Each row is a point. To make a cloud, some directions were put in groups of two or more. Within a group, all points are equally far from the middle, so they leave a hole (a ring in 2 directions, a hollow ball in 3). The other directions are filled evenly. Then the cloud was stretched, turned, moved and blurred a little. How many holes are there, and how many directions does each take, smallest first?

Cloud (19 x 3):
0:   6  23  47
1:  28  11  28
2:  -6 -43  30
3: -31 -28  -9
4: -26 -26  18
5:  11 -32  34
6:  34   0   6
7: -27 -38  11
8:  12  23  45
9: -30 -37   1
10:   8  40 -24
11:  28  23  -9
12:  15 -53  29
13:  -6 -21 -41
14:  38 -43   0
15:  18 -43  30
16:  37 -45   5
17:  12 -26  36
18:  36 -37   7
Holes: 1 (2)

Cloud:
0: -38  33  37   9
1: -67  31   9  28
2: -36 -33 -55  -1
3:   4  -5 -33 -21
4:  40   7  15 -53
5: -41  28   4 -75
6: -48  19  -5   6
7: -15 -32   3 -25
8: -36 -32  35 -21
9:  -9  37  36 -25
10:  -9 -15  14  39
11: -22   9  22 -18
12:  16 -29 -42  12
13:  -1 -17 -41  21
14:  13  17   8  18
15: -47 -34 -69  10
16: -17  36  -5  27
17:   0  32  34  26
18:   5  -4   5  56
19: -59 -23 -52  19
20: -41  42 -34 -24
21:   2  13 -16  32
22:   1 -25 -27  26
23:  -5 -36  20  37
24:   0  13  20 -29
25:  -8   6   6  30
26:  19  48   6   7
27:  21  49   7  15
28:  15   3 -14  36
29: -39   1  13   9
30:  -3 -36   0  -8
Holes: 0

Cloud:
0:  29   8 -30   3 -18 -51
1:  43 -26  13 -42 -25  -8
2: -16 -54  -5 -14  21  -6
3:  28 -36   2  25   2  28
4:   3 -18  10   9  30 -52
5:  15   4  46  19   6 -14
6:  15  -1   7 -69  22 -20
7:  38  28  12 -47 -14   6
8: -12 -27  15  11  -9  31
9: -11 -62  -8 -27   4 -16
10:  62  -9  15 -32 -43  27
11:   7 -29  30   2 -44  29
12:  11  37 -25 -10 -15 -40
13:  18 -15  -1 -63  23 -15
14:  60 -12   8 -21 -51  43
15: -13  23  35 -21  21  -8
16:  23  46  -9 -15  -3  -9
17:  58  36  22 -24 -37  24
18: -33 -21   2  -8   3  22
19: -23 -14 -37  -3  22  11
20: -39  11  11 -15  46 -10
21: -32  -8  27   3  27   4
22:  36  37  28 -28 -33  18
23: -11   9 -31  15  32   3
24:  19  37  39  -1 -24  23
25:  20 -54 -10 -17  -8 -17
26:  -2   2  28  -9  -9 -57
27:  37 -11   6   8  24  11
28: -37   3 -35  35  -6   4
29:  10  -4 -12 -18 -47  39
30: -21  -4 -14   9 -59 -29
31:   2  15  -5  -7 -22 -62
32: -35  11  34 -41 -10   3
33: -19  12 -41  16  33 -14
34: -36 -46 -47  23  -4 -39
35:  26 -12 -63  37 -34   6
36: -13  20  -1  38 -16  31
37:  25   8  37  38 -27 -28
38:  49   0 -11   6 -50 -36
39:  33 -36  12  21 -72   7
40:  31   1  38 -13 -26 -32
41: -44 -32  26   7  32 -26
42: -10  15   5 -64 -32   6
43: -51   4 -31  23 -14  -7
44:  18   5  54 -11 -34  -2
45: -19 -42   8  12  35 -20
46:  47 -11 -44  22 -31 -30
47:  70  14   1 -26 -40  34
48: -12 -36 -23  44 -48 -14
49:  27  23 -30  55  -3 -31
50:  46  -1 -56  30 -46  28
51: -14  -3 -32 -44 -33  11
52:  41  21  10 -18  15   5
53:  24   9  25  43 -20 -36
Holes: 2 (2, 3)
